Rows are points. The points of each table are mixes of a few directions, plus a little noise. How many directions does each table use, and how many do they share? Where both have some left over, give the other angles between the two spaces (their principal angles), to ten degrees, smallest first.

First:
[[ 1.4  0.4  0.1]
 [-9.9 -2.6 -1.1]
 [ 2.0  0.5  0.2]
 [ 0.2  0.1  0.0]
 [-0.4 -0.1 -0.1]
 [ 6.3  1.7  0.7]
 [ 0.3  0.1  0.0]]
Second (4 x 3):
[[-0.1  0.0  0.0]
 [-6.5 -1.7 -0.7]
 [ 6.3  1.6  0.7]
 [ 0.4  0.1  0.0]]
Directions: first 1, second 1, shared 1

First:
[[ 0.6 -1.0  2.2 -3.9]
 [ 1.2 -1.7  0.5  1.0]
 [ 2.6  0.1 -1.9 -4.5]
 [-4.2  3.0 -1.1  5.5]
 [ 0.8 -1.6  2.5 -3.6]
 [-1.1  1.3 -2.5  5.6]]
Second (7 x 4):
[[-1.5  0.9  0.6  0.0]
 [-0.2 -0.6  1.9 -2.3]
 [-3.7  2.0  1.8 -0.5]
 [ 4.6 -3.2 -0.6 -1.5]
 [-1.3 -0.1  2.8 -2.8]
 [-3.4  3.9 -3.3  5.8]
 [ 5.6 -2.8 -3.3  1.4]]
Directions: first 3, second 2, shared 2

First:
[[ -0.3  -2.8   0.0   2.2  -0.2  -0.1]
 [  0.0   0.0   0.0   0.0   0.0   0.0]
 [ -0.1  -1.2   0.0   1.0  -0.1   0.0]
 [  0.7   6.7   0.1  -5.3   0.4   0.2]
 [  0.6   5.6   0.0  -4.5   0.4   0.2]
 [ -1.0 -10.0  -0.1   8.0  -0.7  -0.3]
 [  0.2   1.7   0.0  -1.3   0.1   0.0]]
Second (8 x 6):
[[ 0.1 -0.1  0.1 -0.1  0.1 -0.1]
 [-1.9  1.5 -1.4  3.0 -1.3  2.3]
 [ 5.0 -4.0  3.8 -7.9  3.4 -6.2]
 [-1.3  1.1 -1.0  2.1 -0.9  1.7]
 [-1.6  1.3 -1.2  2.6 -1.1  1.9]
 [-3.7  2.9 -2.8  5.9 -2.5  4.5]
 [ 1.2 -0.9  0.9 -1.9  0.8 -1.4]
 [ 2.3 -1.8  1.7 -3.6  1.5 -2.8]]
Directions: first 1, second 1, shared 0; angles 80

First, 7 rows:
[[-1.4 -2.8  1.7  3.5 -2.8 -0.2  2.5  0.3]
 [ 0.9 -2.2  3.8 -3.0  2.3 -0.9  3.6  1.5]
 [ 0.9 -3.6 -0.6  1.3 -1.3 -3.6 -0.4 -1.3]
 [ 3.2 -3.0  5.8 -2.5  2.6  0.7  0.2  5.7]
 [ 0.6  0.7 -3.5  0.2 -0.3 -1.7 -3.0 -2.3]
 [-3.7  5.3 -2.6  2.8 -2.2  4.4  0.2 -1.4]
 [-0.4  5.7 -4.7 -2.3  1.7  1.2 -3.1 -2.6]]
Second (10 x 8):
[[ 0.7  0.1 -3.2 -1.8 -3.5  2.2  1.5  6.0]
 [-2.4 -0.3 -0.8 -3.5  1.7  0.7  4.1  2.9]
 [ 0.2  0.2 -0.3  6.7 -3.7 -4.1 -2.6 -3.4]
 [ 2.1  0.4  1.8  0.5  1.2  0.1 -3.3 -0.7]
 [ 1.4 -2.5 -0.4 -0.2  1.2  3.6 -5.5  1.6]
 [ 0.4  5.6  3.3 -2.0  0.7 -5.5  6.3  1.9]
 [-2.8  0.6  0.1 -3.0  1.7 -0.4  5.9 -1.4]
 [ 2.6  1.3  1.1  1.1 -1.5  0.1 -1.2 -4.4]
 [-1.0 -2.3 -0.1  2.9  1.2 -0.8 -4.4  1.9]
 [-1.3 -3.2 -1.6 -0.8  0.7  4.3 -0.8 -4.5]]
Directions: first 4, second 5, shared 2; angles 70, 70

First:
[[ -0.6   0.0   0.2  -0.2   0.4   0.1   0.0   0.1  -0.1]
 [  3.8   0.5  -3.8   2.5  -5.2  -2.1  -0.2  -0.9   1.8]
 [  1.4  -1.9   0.5  -0.8  -2.6   0.1  -1.3  -1.9   1.0]
 [  1.2   3.2  -0.5   1.7   4.5  -0.2   2.9   4.2  -2.1]
 [  3.0  -1.0  -2.1   1.0  -5.0  -1.2  -1.1  -2.0   1.9]
 [  0.0   2.0  -0.3   1.0   2.9  -0.1   1.7   2.5  -1.3]
 [  3.8   0.5  -0.6   1.0  -0.5  -0.4   0.8   1.0  -0.2]
 [-11.2   2.5   1.8  -1.5   8.1   1.4   1.0   2.2  -2.2]
 [ -1.5  -5.8   4.8  -4.7  -2.6   2.3  -3.8  -5.2   1.2]]
Second, 8 rows:
[[ 2.3 -0.5  3.1 -3.0  0.5  0.0 -7.7 -3.5 -1.7]
 [-5.1 -4.4  2.1 -4.6 -0.9  2.6  4.1  1.2  5.0]
 [ 3.0  1.4 -0.1  0.7  0.6 -1.8 -2.9  2.0 -1.9]
 [-3.0 -2.4 -1.4  0.8 -3.9 -1.3  1.7  1.6  1.9]
 [-1.5  1.2 -3.0  1.1 -0.4 -1.1  4.2  5.3  2.3]
 [ 2.0  3.9 -2.9  2.4  0.4 -2.2 -2.4 -0.1 -1.3]
 [ 3.5  0.9  0.3  4.8  2.4  0.6  3.7 -0.6 -4.8]
 [-0.8 -0.4  1.9 -2.1  1.5  2.8 -0.7 -5.3  0.2]]
Directions: first 3, second 5, shared 2; angles 60
